Each row is a point. The window is the flat piece filled in between its corners: a triangle in 3 columns, a solid with four corners in 4, and so on. A path goes straight from each point to the next, and from the last back to the first. After which points does the path pass through the window?

Window, 4 rows:
[[  9 -26  40 -77]
 [ 56  49 -46  64]
 [ 11  27  34   1]
 [-19   8 -51  10]]
Path:
(1): [ 23  61 -36  24]
(2): [ 36  57 -25   5]
(3): [ 40 -11 -11  35]
(4): [ -2  -5 -27  28]
(5): [ -3  31 -40  -5]
(6): [-25   8  37 -87]
(7): [  6 -70  81 -41]
(8): [ 53  28 -39  67]
(9): [ 25  95 -46   4]
(10): [ 15  50  21 -21]
(11): [ 11 -25  30  31]
(12): [ 62 -16 -17  83]
(13): [ 39  76 -48  29]
(14): [ 11  59 -31  30]
(15): [ -2 -12 -27  59]
(16): [ 27 -17 -32  48]
Through the window after points: 2, 4, 8, 10, 12, 16

Window:
[[-95 -31 -20 -47 -33 -21]
 [ 64 -28 -13 -26  31  90]
 [ 33  67  48  26 -36 -22]
 [-12 -18  -3  39  40  12]
 [-83  28 -37 -35  19   2]
 [ 11 -42 -50  33 -42 -45]]
Path:
(1): [ 44  44  43 -13  -9 -43]
(2): [ 10  57  28  44 -42   6]
(3): [-28  -1 -46  14 -54  39]
(4): [-12 -21 -18 -37   6 -62]
(5): [ -2 -42 -25 -24  34 -10]
(6): [-19 -27 -26   4 -11  36]
(7): [  1 -33 -27  15  12  54]
(8): [  5 -29 -21 -11  37  15]
(9): [  9 -18   6  -6  36  19]
(10): [ 14 -17 -65  68  -8  86]
(11): [-14  22   9   7 -34  86]
(12): [ 30  -4   2 -23  37  31]
(13): [ -5 -33  21 -31  -9 -88]
(14): [-74  -5 -49  32 -42 -20]
(15): [ -6   9 -32  20 -17  47]
(16): [ -7 -14  15 -31  15 -45]
Through the window after points: 1, 9, 15

Window, 8 rows:
[[ 35  23 -47  12  17  25  58  26]
 [ -9  63  -8   1 -92  60 -84  -8]
 [ 24  36  30 -42 -27  -8  14  -7]
 [ 42  18  48  38 -27 -27 -95  11]
 [ -4  16  38   9  -3  20  45 -20]
 [-31 -21  39 -89  23 -14 -70  -7]
 [-21  88  14  23  74  19   6  16]
 [ -7  21   8   1  25 -45  14 -22]]
Path:
(1): [ 33  52  -5 -16   0  14   3 -26]
(2): [-30  32  45  -1  21  -8  19  45]
(3): [-22  22  30  -7  13 -23  14  18]
(4): [ 52   9  13 -13  29  16 -13 -40]
(5): [ 34  37 -11  12 -25  50 -42 -64]
(6): [-11  42  31   1 -59 -12 -64  61]
(7): [-10  49   2  -5 -40  28 -33  21]
(8): [  7  56  11   5 -29  24 -54 -50]
(9): [ 48  43   9 -18  26  27   0 -69]
(10): [-27   8  19  18  21 -26  43  48]
(11): [-27  29  31  -8 -68  -6 -31  52]
(12): [ 14  48 -13  -2 -34  45 -41 -21]
Through the window after points: 1, 5, 7, 11

Window (8 x 8):
[[-17  14   8  19  24  -4  -3  45]
 [-31 -10 -31   3  27 -24  95  34]
 [ 18  18 -40 -88 -12  -1   8 -28]
 [ 17  26 -48 -32 -60 -11  -6 -13]
 [-52  40 -78  18  21  31  26 -64]
 [ 25 -53 -47 -16   7  53 -31  24]
 [ 53 -34  -5  32 -18  36  54  15]
 [ 22 -36 -23 -23 -51  69   9   7]]
Path:
(1): [-17  32 -64  16  16  29  43   4]
(2): [-32  -6 -10   4   8   0  -2 -37]
(3): [  5 -48 -17   9  -8 -26  10 -23]
(4): [  0  33 -56 -22  26  38  19  25]
(5): [ -3  29 -44 -12  -7  70  33  34]
(6): [-13 -45 -30  29 -17  24   1 -32]
(7): [-16 -28 -33   4  -1  18  25 -20]
(8): [ 22  47 -90 -32 -14  56  29  -6]
Through the window after points: 1

Window:
[[-95 -22 -10   0 -41 -65 -39  12  65]
 [  1  40  35 -57  50   5  16 -51  35]
 [  4  69 -42 -29  63  25  39  16  40]
 [-93 -56 -38 -22 -33 -24   2 -52  14]
 [ 92   2  34  32  50 -39 -13 -25  46]
 [ 16  20 -31 -74  32  -7   3  63  40]
 [ 18  73 -26 -44  46  15 -22  23  -8]
 [ 45  40   1   4 -30 -52  31  45  14]
 [-87 -42  30  -3   3  32  10 -32  13]]
Path:
(1): [-10  -7  -3  -9  -8   4  -2 -22  41]
(2): [-10  27 -18 -39 -77  -7  -4 -20  70]
(3): [-10  -6  -1 -12  16 -40   5  24  10]
(4): [ 18  13  17 -11  52 -54  41  45 -10]
(5): [ 27  72 -11 -26 -22  19 -26   5  65]
(6): [ -7  -4   3 -12 -12   1 -23   3  37]
(7): [  3  14   7 -39  56 -93  24  -7  -8]
(8): [-50  10  37  11  30 -76  12  47 -12]
Through the window after points: 8

Window, 9 rows:
[[ -8 -29  -3 -17  -5  41 -20  17 -95]
 [ -3 -50  31  -3  17 -29  -3 -10  12]
 [-12  -1   8  20  88  28 -66  26 -20]
 [ 28  42  65   6   5  16 -26 -20  16]
 [-43  -8 -60  39  69  69  61  43   0]
 [-34   9  -4 -30   4  13  21  40  53]
 [-48  13  34  66  27 -16 -25   6 -12]
 [ 56  25  42 -45   1 -59 -24  24  23]
 [ 34 -11 -22   0 -21  37  30  54  72]]
Path:
(1): [-11 -21  34  10  16   4  -3  36   6]
(2): [ -1  -2  25 -11  20  -4  15  52  35]
(3): [  2  24 -11 -33  -3  -2 -19   1  24]
(4): [-28   9 -35  33  -7  15 -44  -9 -20]
(5): [-18  -5  49  16  40   6  -4  29 -19]
(6): [ 13  12  90 -20  18  16 -26  51   1]
(7): [ 18   6  -1 -17  -6 -38 -26 -11  19]
(8): [ -7  -6 -49  12  18  34 -30 -11  11]
(9): [ 14 -15  33 -17  36  21  33  67  18]
(10): [ 22  -7  51 -17  41  -1  29  50 -37]
(11): [  1  -1  -9  -1  11 -15 -43  -5  34]
(12): [ -9  20  -2 -16  40   5 -14 -17  -7]
Through the window after points: 2, 4, 10

Window (11 x 11):
[[-33 -65 -25  24 -14 -16   0 -18  49   3 -41]
 [ 52  29 -17 -24  44  -3  21  38   8  -8  45]
 [ -6  -2 -24 -74 -26   5 -43  54 -24 -20  41]
 [ 13  29   4 -29  13 -43 -63  37  24 -43  95]
 [ -6   4  80  33 -10  32  -4 -50 -52 -17 -80]
 [ 14   8 -25 -32  -2 -68  12   4 -15 -62  48]
 [-90 -33 -33  22  -7  -8 -11 -38 -19  39   2]
 [ -7  13 -15  -1 -47  10  20 -59  37  24 -16]
 [-49  37  -9 -17  -9 -50  10  66  27 -44  46]
 [-29 -22  89 -22   7 -10  21 -68 -11  32 -75]
 [  5 -13  52  23 -41 -26  -8 -16 -42  54 -52]]
Path:
(1): [  7  17 -36 -35   7 -31 -40 -38  36 -37 -68]
(2): [-26 -32  61  30 -16   3  31 -11 -41  10   5]
(3): [-43 -12  15   0 -31 -30  15   9   0 -12  27]
(4): [  1  29 -42 -10  38  -6 -25  11  43  -9 -44]
(5): [ 18  33 -24   1  46 -64 -20   6  -3 -12 -11]
(6): [-39 -35   6 -40 -56  -1  -8   6  26 -14  82]
(7): [  3 -57  59  -2 -68  17  45 -13  12  -1  -9]
(8): [-27  32   5 -19  19 -23 -18 -52  -2  27 -37]
(9): [-14  33  -2 -22  13 -27 -21 -24   1   9  -1]
(10): [-31 -32  14  20 -37  -1   1  14   6 -23  27]
(11): [-79 -49  27  16   7  -7  64  23 -33   9  58]
(12): [ 29  34 -55 -32  -9 -34 -59 -21  35   3 -10]
Through the window after points: 1, 3, 7, 9
